Rows are points. Each copy is the shape, with its points in the same order, turned, moved and blurred by noise. Say if it was mirrored as well.

Shape (6 x 3):
[[-0.9  8.0 -1.9]
 [-1.5 -2.4  1.8]
 [-1.3 -2.2 -6.1]
 [ 0.2 -3.5 -1.1]
 [-2.7  7.6  2.3]
 [ 1.7  1.0  2.0]]
Copy 1 (6 x 3):
[[ 0.2  7.5 -4.6]
 [-3.5 -2.1  0.4]
 [ 3.2 -3.6 -3.9]
 [ 0.5 -3.6  0.2]
 [-4.4  7.0 -3.3]
 [-1.2  2.0  2.1]]
Copy 1 is: only turned
Copy 2 (6 x 3):
[[ 8.6 -0.3 -3.1]
 [-1.7  2.0  0.5]
 [-1.6 -5.8 -1.3]
 [-2.3 -1.3  2.0]
 [ 6.6  4.2 -3.5]
 [ 2.5  1.7  2.2]]
Copy 2 is: only turned
Copy 3 (6 x 3):
[[ 2.9  5.2  7.8]
 [ 0.5 -0.1 -1.7]
 [ 4.5 -4.7  3.3]
 [ 0.2 -3.0  0.2]
 [ 2.3  8.0  3.9]
 [-1.9  1.6  2.1]]
Copy 3 is: only turned

Shape (10 x 4):
[[ 1.4 -2.4  5.3 -2.8]
 [ 4.9  2.4  6.2 -2.7]
 [-0.4 -1.5 -1.0 -0.5]
 [-6.6  6.7  6.9  0.4]
 [ 2.3  4.8  5.0 -3.4]
 [ 2.1  3.6  2.0  3.4]
 [ 0.5 -3.6 -2.5  1.1]
 [ 6.4  1.1  7.0 -4.1]
 [ 5.5 -0.3 -2.2  2.5]
 [-1.2 -1.5 -3.0 -0.8]]
Copy 1 (10 x 4):
[[ 2.4 -4.0  2.4 -2.4]
 [ 6.5 -0.8  0.3 -2.3]
 [-3.2 -1.4 -0.5 -0.1]
 [ 2.9  2.6  7.1  7.0]
 [ 6.2  0.3  0.3  1.6]
 [ 0.9  5.0  1.1 -1.0]
 [-5.1 -1.6 -0.9 -2.5]
 [ 7.9 -2.3  0.2 -3.8]
 [-1.7  2.5 -3.9 -4.7]
 [-4.4 -1.7 -1.5  0.8]]
Copy 1 is: mirrored
Copy 2 (10 x 4):
[[-0.5 -6.4 -1.5 -0.1]
 [-3.5 -5.7 -5.0  3.6]
 [ 2.2 -0.6  0.6  1.0]
 [-9.8  0.2  1.6 -2.6]
 [-5.4 -3.7 -2.3  4.3]
 [-2.4  1.9 -4.8  1.2]
 [ 4.9  0.4 -0.2  0.1]
 [-2.7 -7.8 -5.4  3.9]
 [ 3.8  1.8 -5.3  3.8]
 [ 3.2  0.8  2.1  1.8]]
Copy 2 is: only turned

Shape (11 x 6):
[[ 0.1  0.7 -2.1 -4.0  2.8  0.3]
 [ 3.5  3.3 -1.7 -4.0 -1.5  1.4]
 [-7.0  2.6 -2.0 -1.1 -0.3  1.4]
 [ 2.3 -1.3 -0.2 -0.1  2.1  3.6]
 [ 3.9 -5.0 -0.3 -2.9 -1.7  1.3]
 [-0.7 -3.3  0.3 15.5 -5.1  4.1]
 [ 0.1  3.6 -1.3 -3.7  1.5  2.1]
 [ 2.7  1.7  8.4  3.5  0.5 -0.6]
 [-0.6  2.7 -2.2 -2.9  1.9  4.6]
 [-1.7  2.5 -1.8  7.5  2.1 -0.1]
 [-3.6  1.9 -1.3 -3.1  1.8  4.8]]
Copy 1 (11 x 6):
[[  0.7   1.4   2.2   1.9   1.9  -2.2]
 [ -1.0   3.0  -2.8   5.0   0.1  -2.5]
 [  2.2   3.0   4.0   0.2  -2.7   3.8]
 [ -1.6  -2.6  -1.9   0.6   2.7  -0.5]
 [ -3.2  -4.1  -2.1   0.9  -1.1  -5.5]
 [ -5.4  -1.5  -8.9 -12.2  -3.4   6.8]
 [  0.8   2.2   0.3   3.6   1.7  -0.2]
 [-10.7   0.3  -1.9   1.2   2.0   3.6]
 [  2.0   0.2  -0.6   3.0   1.6   1.8]
 [ -2.4   4.7  -2.0  -6.1   2.5   4.5]
 [  2.4  -0.4   1.8   2.8   0.5   2.9]]
Copy 1 is: only turned
Copy 2 (11 x 6):
[[ -1.0   4.6  -1.2   4.4   4.7  -1.0]
 [ -2.0   2.1  -2.1   5.2   1.5  -5.6]
 [  4.2  -1.4  -1.3   6.4   2.9   2.9]
 [ -2.2   2.9  -3.7  -0.3   1.1  -0.2]
 [ -6.9   3.0   0.5   2.5  -1.2   0.3]
 [ -3.3 -12.7  -7.6  -4.8  -3.4   5.2]
 [  1.1   3.4  -1.3   4.3   2.3  -3.5]
 [  0.1  -2.4   2.4  -6.0  -0.3  -4.6]
 [  1.6   3.0  -3.9   4.9   1.9  -1.6]
 [  1.0  -6.3  -4.0  -0.9   4.9   1.1]
 [  3.8   3.3  -3.1   4.2   0.4  -0.3]]
Copy 2 is: only turned
Copy 3 (11 x 6):
[[ -0.7  -3.5  -0.6   1.4   3.6   1.5]
 [ -0.7  -3.1   4.9   0.8   4.5   0.2]
 [ -4.6  -1.9  -2.0  -4.7   1.9  -3.5]
 [ -1.9  -0.1   1.7   3.9  -0.6  -0.1]
 [ -0.7   0.6   3.1   1.6  -1.4   5.1]
 [  0.8  11.7   4.1  -1.1  -7.3 -10.6]
 [ -2.0  -5.1   1.1   1.4   3.1  -1.4]
 [  6.0  -2.9   3.0   3.6  -4.9  -5.8]
 [ -4.3  -3.2   1.0   2.3   2.1  -1.6]
 [  1.7   4.3  -2.2   0.2   1.2  -7.4]
 [ -5.9  -3.4  -1.6   0.2   1.1  -1.6]]
Copy 3 is: only turned
